Rows are points. A path goes straight from each point to the next, and from the last back to the first. The post is the endless flat space through its rows: a point in 2 columns, a line in 3, a plane in 4, and so on, so that a path can go around it. How many times does the path go around the post? Going back the other way cancels.

Post:
[[-17 -19]]
Path (21 x 2):
[[ 10 -47]
 [ 58 -44]
 [-19 -87]
 [-49 -46]
 [-68 -14]
 [-24  48]
 [  4  36]
 [ 11 -25]
 [  4 -36]
 [ 23  -4]
 [  2  45]
 [-38  15]
 [  2  68]
 [ 25  -4]
 [ 13 -59]
 [  4 -10]
 [ 32  48]
 [  2  18]
 [ 64 -37]
 [ 10 -99]
 [-27 -55]]
Times around: 1

Post:
[[ -40   28    9  -30  -69    4  -18   32   -9]
 [  -3   -2  -44  -21   30  -33  -53  -67   68]
 [   0   -8  -96  -16   43  -79   26 -104    7]
 [ -18  -38   17   27   49   32   36   29  -78]
 [ -14   41   28   20  -36   17   55   84   27]
 [ -41  -18   80   49   15   73   26  -28  -36]
 [ -28  -32  -32   64   35   82   24  -31  -64]
 [ -15  -29   -1  -19   23   76   65   -3  -51]]
Path, 19 rows:
[[-13  12 -15 -16  12  69  60 -45 -57]
 [-51  43  14  -8  -7  16  47 -44   5]
 [-30  12 -59  30  37  -3  54 -36  13]
 [-25  40 -36 -29  31  26  11 -68 -81]
 [-16  43 -20  14 -33  13  63 -44  -5]
 [ 25 -26  59   3 -25  40  29  -1 -40]
 [-31 -23 -15  55 -45   1  54  40 -52]
 [-46 -15 -19 -24 -18  18  24  -1  -6]
 [-84  16  28  26 -19  66  67 -24 -13]
 [-36 -45 -14  20 -47  58  62  16  15]
 [-51 -13 -49  12   4  22  18 -72 -25]
 [-20 -51 -38   9  57   7 106 -55 -14]
 [-51 -35 -10 -12 -13 -11  61 -63  56]
 [-49 -43 -12  15  40  59   1 -61 -32]
 [-50  23 -26   4  85  20 -35 -45 -19]
 [  0  29 -19 -14  -4  45  43 -17  -2]
 [ 48 -22   2 -18  16  21   1 -61 -15]
 [ -6 -68  -7 -55 -30  47 -26 -10 -54]
 [  8 -21   6  34  19 -21 -23 -50 -40]]
Times around: 1

Post (17 x 18):
[[ -4  20 -10 -50  -7  47 -24 -37   8   3 -26  37 121   8 -41 -51  43  41]
 [ 12 -37 -13 -22 -29 -33 -38  38 -23 -48  -6  15  85  -9  26 -17 -42  13]
 [ 28  66 -18  13 -24  33 -26 -28  25 -18  -3  62  10  -6 -35 -69   5  -6]
 [-34 -17  -9   9 -34 -17  46  92 -20  37   5 -37  69   3  -1   6  -8 -28]
 [ -6 -64  -3  -8  -7 -14  73  79 -15 -11   2 -19 -19  20  44  39 -15  18]
 [-17   3  11  42 -24 -39  71  47  65  -9  52 -39 -20  62   7  57 -62  17]
 [ 14   4 -32 -38 -16  -3 -96 -20  20  15  28  36  52   7   4 -49  60   5]
 [-18  43   7  76  14  18 -16 -10 -17 -26  37  26  31  -2  18  28  32  16]
 [-47  18  -2  29  20 -40 103  38  43 -60  24 -99 -12  38  16   3 -15  -1]
 [ 23  12  22 -23 -44   9 -46 -25 -25  -9  16  -2  41  -8 -63 -20  44  23]
 [-18  66  34  45   0  43 -22 -49 -16  -6  47   2 -66  63  40   8 -59 -12]
 [-14  62  47  43  10  37  33 -65  41 -18  48   1 -41  12  30  77 -23 -85]
 [ 22  73 -54  23 -37  38  17 -84  -8 -15  40   9   2  35   7  34   1 -23]
 [ -3 -69   6  54  -5 -73  76  44   1  22 -34 -32   5  73   6  13 -38 -26]
 [-11  62   2   7 -69  17 -41  -4  14 -27 -38   2  43  12  11  17  51  13]
 [ 26 -53 -10 -17 -53 -19 -54 -10   4  40 -22 -17  81 -45  21 -58   4  64]
 [ -4 -47 -30  36   8  11  36  89  15  -9 -20 -90  10  31  -6  65 -41 -21]]
Path (18 x 18):
[[  35   81  -24   24  -56   21  -51   64  -56  -14   44   33   15   29
    31   18  -46   15]
 [  22  -12   -3   -5  -44   15    9   39    5  -10  -30  -21    9   53
     6    2   47   41]
 [  26  -38   -1    6  -49   15   -9  -36   17   28   43  -35    3   61
   -65  -28  -36   62]
 [ -23  -19  -70   16  -28   10    2  -26   28   30   15  -35   14   12
     2   54  -12    6]
 [ -52    1  -31   14   36  -17   39   90   37  -26    4    8   23  -12
    50   36  -12  -15]
 [  17   40    2  -30   21   -5    2  -24   42   75   67  -18   -4   33
    -8  -33  -23   26]
 [ -37   -9   24   45  -42 -107   37   41  -41  -57    5  -16   26   21
    11   68  -48   26]
 [   4  -89  -27  -37  -24   -3  -26    3  -25   14   18  -24   11   26
   -84   31  -49  -50]
 [ -46   41  -28   37   12    0   34   33  -15   42    8  -31   18   27
    10   -1  -21    3]
 [   6   11   33  -43    5   17   48   18   -7   16   18  -31  105    5
   -21   17  -24   -7]
 [  44   93  -42   -7  -12   27   11  -30   51  -51  -21  -42    2   59
     5  -68   45   44]
 [   0   19  -30   30   49    3    8   18   30   60   11   30   50  -28
    21  -21  -65   -9]
 [ -50   -1  -35   59   23  -14  -61  -11  -10   22  110  -52   -2  -25
    32   13    7   59]
 [ -16  -24  -10    1  -50   -6   42   15   25   27   16  -50    1  -34
    20   61  -35  -40]
 [ -11  -19  -24   46  -51  -34  -10  -28  -37  -21  -13  -28   26  -15
    57  -59  -13  -14]
 [ -27   -4  -11   34  -38   30    8    5   35  -23   18   37   18   25
    50   70   24    7]
 [ -12   34  -29    2  -20   36   49  -26   17  -22    0  -10   36   22
    -4    8  -86   15]
 [ -35   11   19   20   -1  -29  -44   44   13   34  -32  -53   53   -4
    41   18    3   60]]
Times around: 1
